Each point is reached from the start by the listed moves, each made once or not at all, plus a little noise. Is the number of moves made odd or even? Then give how often each move was made.
In the rows, zero is written as 128.

Moves:
(1): [159 149 115 138 122]
(2): [123 131 127  88  84]
(3): [130 129 174 112 142]
Start: [140 143 123 112 129]
Points:
[167 170 154  67  92] -> odd (1, 1, 1)
[134 146 123  74  83] -> odd (0, 1, 0)
[171 165 109 122 123] -> odd (1, 0, 0)

Moves:
(1): [168 121 139 148 109 143 130 139 109 103 136 137]
(2): [100 147 144 116 132 133 122 133 103 108 132 149]
(3): [137  98 148 128 142 137  91 153 133 112 122 132]
(4): [146 157 139 182  79 118 122 104 154 128 157 115]
(5): [ 91 111 107 150 150 110 158 124 128 111 127 129]
(6): [124 121 112 139 136 154 116 149 112 137 132 128]
(7): [113 125 139 120 113 139 151 141 142 143 143 125]
(8): [152 149 106 129 115 104 112 169 112 120 128 119]
(9): [144 130 132 140 148 134 121 120 147 118 154 141]
Start: [119 119 119 103 139 133  85 127 155  97 113 149]
Points:
[206 104 132 139 140 138  27 197 144  41 143 164] -> even (1, 0, 1, 0, 0, 0, 0, 1, 1)
[106 118 132  94 135 164  38 234 116  72 124 162] -> odd (0, 1, 1, 0, 0, 1, 1, 1, 0)
[102 129 164 151 100 173  48 173 158  92 162 167] -> odd (0, 1, 1, 1, 0, 1, 1, 0, 0)

Moves:
(1): [137 124 142 131 109 125 146 130 126 139 144 139 135 101 138 132 126]
(2): [163 127 117 130 116 116 125 113 129 153 102 141 129 135 115 129 152]
(3): [143 139 144 138 128 119 138 119 129 120 124 152 125 124 130 139 108]
(4): [132 144 123 142 127 126 118 125 132 126 128 110 112 116 127 123 122]
(5): [138 137 103 142 147 112 150 141 139 129 119 148 118 103 146 151 135]
(6): [142 112 116 126 139 143 117 142 116 130 130 128 106 137 138 132 137]
(7): [126 133 125 123 123 128 149 141 121 112 139 123 126 116 109 131 132]
(8): [136 136 119 112 115 121 147 157 162 120 133 159 110 119 124 126 115]
(9): [144 138 120 103 133 122 131 120 137 105 138 127 111 152 146 121 147]
(10): [134 121 103 132 126 138 150 121 143 147 124 129 115 136 137 142 104]
(11): [126 152 149 113 124 136 125 128 124 133 131 132 134 121 124 137 123]
(12): [127 133 109 130 108 145 117 125 134 119 120 137 140 129 131 132 120]
(13): [144 121 158 123 159 140 127 136 150 121 117  97 152 125 127 112 112]
(14): [134 127 123 134 131 120 134 165 137 141 150 132 135 157 128 125 124]
Start: [127 116 136 120 128  94 150 125 139 115 132 143 142 125 139 119 133]
Points:
[217 142 120 124  86  90 189 135 175 161 124 205  84  91 150 156  98] -> even (1, 1, 1, 1, 0, 1, 0, 1, 0, 1, 1, 0, 0, 0)
[179 125  65 131 123 102 202 161 193 107 114 227  82 110 182 174  80] -> even (0, 0, 1, 0, 1, 1, 0, 1, 0, 1, 0, 1, 0, 0)
[220 117 124 110 111  66 192 160 140 117 166 184 112 153 145 132 163] -> odd (1, 1, 1, 0, 0, 1, 1, 0, 1, 0, 0, 0, 0, 1)
[184 142 174 125 139 123 194 138 157 123 144 132 122  77 146 141  73] -> even (1, 0, 1, 1, 0, 1, 1, 0, 0, 1, 1, 0, 1, 0)
[206 149 105 125 104  79 209 165 205 108 111 171 140  42 129 132 122] -> even (1, 1, 0, 1, 1, 0, 1, 1, 0, 0, 0, 1, 1, 0)
[209 146 124 112 176  78 181 166 207  67 130 167  80 104 181 126 110] -> odd (0, 0, 1, 1, 1, 1, 0, 1, 1, 0, 0, 0, 1, 0)
[243 132  82 109 132 104 174 166 232 115 118 175  96 174 158 123  91] -> even (0, 1, 1, 1, 0, 1, 0, 1, 1, 1, 0, 1, 1, 1)
[201 149 134 135 155  81 230 130 194  90 146 143 111  70 174 149  97] -> even (1, 0, 1, 1, 1, 0, 1, 0, 1, 1, 0, 0, 1, 0)

Moves:
(1): [148 140 131 105 114 136 150 107 122 132 144 120 135 133 117 112 140 137
 116 125 139 117 127 123 145 127 142]
(2): [117 155 130 117 120 113 130 135 138 121 111 129 134 153 124 139 123 124
 122 120 132 130 113 117 130 113 135]
(3): [131 132 144 134 134 137 123 119 138 123 125 127 117 129 126 131 129 132
 136 121 118 116 130 126 129 127 114]
(4): [121 147 124 150 133 110 127 130 137 125 157 116 131 148 124 111 137 125
 141 124 141 135 139 133 119 125 125]
(5): [114 121 124 137 156 130 136 123 111 111 124 126 141 131 112 128 135 132
 131 132 132 127 130 137 124 120 125]
(6): [113 123 130 129 116 143 130 136 143 130 138 123 134 129 128 131 123 141
 131 134 121 122 138 141 135 132 135]
(7): [139 120 120 141 128 154 128 159 120 133 125 136 105 116 143 126 128 119
 129 132 150 134 123 135 136 133 132]
(8): [139 128 125 133 136 124 115 139 150 130 139 134 137 146 116 134 139 113
 111 123 127 120 127 138 123 133 133]
(9): [111 124 144 127 139 136 137 126 144 127 125 137 127 118 134 116 136 107
 107 124 139 121  97 133 106 146 137]
(10): [119 132 136 126 121 121 131 128 135 150 143 130 130 129 122 141 126 119
 121 121 132 137 163 109 113 113 119]
(11): [117 127 117 127 130 113 136 121 132 105 125 143 128 118 140 138 132 135
 114 123 131 124 139 128 129 140 121]
(12): [148 134 147 132 122 142 112 123 142 103 137 146 147 118 133 121 131 103
 131 127 117 140 130 134 141 115 125]
(13): [135 146 142 111 130 117 143 145 116 124 121  95 144  99 101 127 125 134
 123 146 120 138 135 129 118 138 130]
(14): [128 117 137 132 116 115 118 120 131 117 114 106 121 142 137 126 144 127
 113 150 124 142 141 140 136 138 125]
(15): [122 125 143 122 143 123 109 133 133 121 109 128 142 120 144 130 140 129
 128 112 127 125 132 101 123 146 132]
(16): [150 126 119 136 134 120 121 125 136 138 115 122 143 117 135 139 125 129
 144 152 132 117 121 128 118 136 120]
(17): [128 134 140 112 118 139 118 127 119 115 124 115 126 119 139 145 152 114
 129 132 124 138 123 139 124 113 152]
(18): [116 135 133 130 111 126 124 122 116 132 124 151 130 133 124 128 136 149
 121 137 146 137 136 144 129 121 129]
(19): [131 130 144 118 135 128 146 130 144 131 122 142 126 148 116 131 138 133
 147 129 126 133 118 117 146 142 130]
(20): [127 133 134 102 147 121 113 132 152 127 108 134 114 119 147 108 133 120
 144 135 130 118 146 126 123 110 113]
(21): [116 104 137 121 114 128 123 140 124 109 130 129 118 130 115 131 123 132
 132 127 135 124 121 120 134 131 118]
(22): [133 126 133 125 144 123 114 120 149 128 121 122 105 122 123 120 122 144
 120 119 142 142 140 131 125 121 136]
(23): [122 116 122 142 115 104 122 124 126 132 124 131 129 125 133 129 121 114
 141 123 132 124 146 125 142 139 147]
(24): [132 129 119 115 130 128 125 133 130 136 138 122 138 139 142 137 125 116
 130 113 144 143 135 140 129 141 122]
Start: [131 139 146 156 134 126 144 152 118 116 126 136 134 130 136 142 120 118
 140 117 150 110 126 127 113 132 128]
Points:
[ 72 180 193 128 135  52 148 128 168  80 127 146 185 215 143 167 223  71
  89  82 225 145 174 126 110 170 179] -> odd (1, 1, 0, 1, 1, 0, 0, 1, 1, 1, 1, 0, 0, 1, 1, 0, 1, 1, 1, 0, 0, 0, 1, 1)
[110 198 241 116 115  88 102 175 222  67 111 125 172 180 140 136 190  50
 148 134 172 147 157 191 125 145 159] -> odd (0, 1, 1, 1, 0, 1, 0, 1, 1, 0, 0, 1, 1, 1, 0, 0, 1, 1, 1, 1, 0, 0, 1, 1)
[112 159 179 148 194  94 111 174 232  81 107 133 129 192  93 134 135 134
 191 125 179  85 137 133 113 114  99] -> odd (0, 1, 1, 1, 1, 1, 0, 1, 0, 0, 0, 0, 0, 0, 0, 1, 0, 0, 1, 1, 1, 1, 0, 0)
[129 179 234 116 167 112 117 197 193  54 124 101 165 150 130 114 185  40
 106 100 208 129 164 121  97 140 109] -> even (1, 1, 1, 1, 1, 0, 1, 1, 1, 1, 0, 1, 1, 1, 1, 0, 0, 0, 0, 1, 1, 0, 0, 1)
[100 127 249 105 138 106  66 175 247  43  64 146 132 155 159 142 177  54
 133 109 162 127 130 128 142 150 184] -> odd (0, 1, 0, 0, 0, 1, 0, 1, 1, 0, 0, 1, 0, 1, 1, 0, 1, 0, 1, 1, 1, 1, 1, 0)
[150 202 173 113 105 131 162 173 119  80 114 135 134 127 115 175 173 123
  86 123 184 114 128 155 127 125 160] -> odd (1, 1, 1, 0, 0, 0, 1, 1, 0, 0, 1, 0, 1, 0, 0, 0, 1, 1, 0, 0, 0, 0, 0, 0)
[111 157 152 134 102  90 150 148 163 102  87 150 160 183 156 189 142 146
 135 151 181 134 142 159 144 171 120] -> even (0, 1, 0, 0, 0, 1, 0, 0, 0, 0, 1, 0, 0, 1, 0, 1, 0, 1, 1, 0, 0, 0, 0, 1)
[103 156 229  76 118 113 126 207 194 112  66 107 108 125 146 168 157 110
 133 167 225 166 154 156  96 137 146] -> odd (0, 1, 0, 0, 0, 1, 1, 0, 1, 1, 0, 0, 1, 1, 0, 1, 1, 1, 1, 1, 1, 1, 0, 1)

Moves:
(1): [123 110 142 131 149 124 115 147 118 110 118 135 120 118 128 128 130 127
 120 108 140 137 124 129 123]
(2): [151 164 129 154 114 100 111 125 104 135 132 141 133 127 145 125 125 144
 136 135 128 153 135 128 117]
(3): [115 104 140 148 147 115 124 143 113 135 132 109 149 136 112 119 159 127
 112 116 135  97 131 108 117]
(4): [124 156 151 136 112 117 126 122 135 129 131 121 132 155 119 106 135 135
 132 135 133 129 141 152 126]
(5): [137 127 121 136 131 133 115 144  84 140 129 110 118 120 121 137 147 134
 142 132 134 139 139 141 135]
(6): [118 126 122 149 138 121 125 117 125 128 116 123 129 124 143 132 148 119
 128 126 136 147 121 119 130]
(7): [142 109 136 132 116 135 152 134 127 129 149 135 129 140 109 135 127 116
 124 123 114 140 126 136 123]
(8): [113 133 111 132 119 134  99 123 127 134 127 117 161 137 130 141 132 132
 125 100 147 120 102 117 113]
(9): [125 126 120 110 124 127 131 123 128 125 120 112 139 160 138 120 119 133
 112 138 133 119 145 127 137]
(10): [118 115 123 152 129 124 105 146 144 109 115 121 113 133 142 124 141 113
 146 137 128 134 139 110 136]
(11): [138 125 136 120 131 133 130 140 125 123 125 120 120 123 131 137 126 123
 138 145 126 138 135 134 118]
(12): [111 121 134 136 108 125 150 117 127 141 128 126 100 134 121 131 133 144
 136 138 140 139 118 131 132]
(13): [130 141 139 136 126 114 125 136 139 112 132 125 114 142 149 140 130 136
 139 122 115 128 118 125 134]
(14): [123 156 130 110 134 114 120 115 119 141 135 127 113 130 102 145 130 157
 102 113 133 125 129 144 127]
(15): [135 125 134 136 120 113 114 114 131 144 135 115 142 106 131 140 129 129
 112 126 108 138 132 151 135]
(16): [138 130 111 134 118 147 129 110 136 120 119 132 112 125 120 107 120 147
 139 115 172 137 135 135 115]
(17): [141 115 104 153 142 118 119 119 131 147 129 140 120 146 146 118 128 128
 137 135 127 120 122 140 142]
(18): [140 145 121 121 138 119 128 155 144 117 122 140 139 127 107 132 129 134
 147  97 142 146 122 106 116]
(19): [103 145 133 102 136 120 123 144 132 125 131 126 116  98 115 128 141 146
 124 108  89 111 124 152 119]
(20): [107 124 127 134 134 145 116 132 141 137 122 101 119 126 120 126 116 140
 139 128 103 160 129 122 140]
(21): [127 124 138 133 125 134 143 139 123 144 134 154 147 137 137 136 115 112
 129 129 125 136 142 126 124]
(22): [170 135 110 128 128 120 118 118 121 170 125 132 136 105 121 128 134 111
 120 108 105 132 109 124 129]
(23): [114 141 113 126 113 132 119 121 139 124 111 115 138 114 120 138  80 120
 153 119 125 162 152 118 110]
(24): [116 121 128 128 121 138 113 115 126 144 124 167 134 150 141 133 118 153
 146 133 128 127 143 146 113]
Start: [159 125 124 122 133 117 140 121 108 130 130 120 115 129 119 128 126 150
 136 153 125 111 125 128 127]
Points:
[132 156 118 213 111  94  29 165  87 181 104 138  91 145 126 127 141 242
 238 102 147 229 156 199  85] -> even (1, 1, 0, 1, 1, 0, 0, 1, 0, 1, 1, 1, 0, 0, 1, 1, 1, 1, 1, 1, 1, 0, 0, 1)
[129 130 130 182  97  90 111 127  46 201 119  54 148 139 108 147  98 182
 154 163 106 201 193 126 125] -> odd (0, 1, 1, 0, 1, 0, 0, 0, 1, 0, 0, 1, 0, 0, 1, 0, 0, 0, 0, 1, 1, 0, 1, 0)
[203 163  95 170 108  71 105 137 170 158 104 108 122 146 130 127 107 130
 195  93  83 210 171 162 102] -> odd (0, 0, 0, 1, 0, 1, 1, 0, 1, 1, 1, 0, 1, 0, 1, 1, 1, 1, 1, 0, 1, 1, 1, 0)
[161 153  62 236 103  69  19 108  79 212 108  19 152 134 105 104 159 177
 170  85  94 202 157 161 105] -> even (0, 1, 1, 1, 1, 1, 1, 1, 1, 1, 0, 0, 0, 0, 1, 1, 1, 0, 1, 1, 0, 1, 1, 0)
[ 90 147 120 123 170  85  71 184 145  87 107  77  96 157  95 168 159 197
 134  48  95 173  94 106 117] -> odd (1, 0, 0, 0, 0, 1, 1, 1, 1, 1, 0, 0, 1, 1, 0, 0, 0, 1, 1, 1, 0, 0, 0, 0)
[231 223 101 175  81  52  55  48 106 211 119 145 102 144 138 138  71 226
 184 130 120 196 166 216  84] -> odd (0, 1, 0, 1, 0, 0, 0, 0, 0, 0, 1, 0, 1, 1, 1, 1, 1, 0, 0, 0, 0, 1, 1, 1)
[189 154 141 167 119  26  93 118  70 189 114 121 132 145  93 191 122 204
 140  81 111 222 141 136  67] -> odd (1, 1, 1, 0, 0, 1, 1, 0, 1, 0, 1, 1, 1, 1, 1, 0, 0, 1, 0, 0, 0, 1, 1, 1)
[171 249 105 153 104  39  23  95 116 216 130  62 123 105 112 164  94 212
 158  92  29 193 117 198 103] -> even (0, 1, 0, 1, 0, 0, 0, 1, 0, 0, 1, 0, 1, 1, 1, 0, 1, 0, 1, 1, 0, 1, 1, 0)
[183 100 120 135 145 118  96 140  56 204 115  81 139 105 117 147 118 141
 116 125  77 176 146 151 157] -> odd (1, 0, 0, 0, 1, 0, 0, 0, 1, 0, 0, 0, 0, 0, 1, 0, 0, 0, 0, 1, 1, 1, 0, 0)
[ 81 119 190 181 112  77 131 115 123 174 150  89  99 159  98 138 179 216
 151 127  47 148 126 191 117] -> even (0, 0, 1, 1, 0, 1, 1, 0, 0, 0, 0, 1, 1, 0, 1, 0, 0, 0, 1, 1, 0, 0, 0, 1)
[134 103 159 158 141 105 131 138  94 152 140 162 145 181 145 142 136 166
 152 139 115  88 149 120 103] -> even (0, 0, 1, 0, 0, 0, 0, 0, 0, 0, 0, 0, 1, 0, 0, 0, 0, 0, 0, 0, 1, 0, 0, 1)
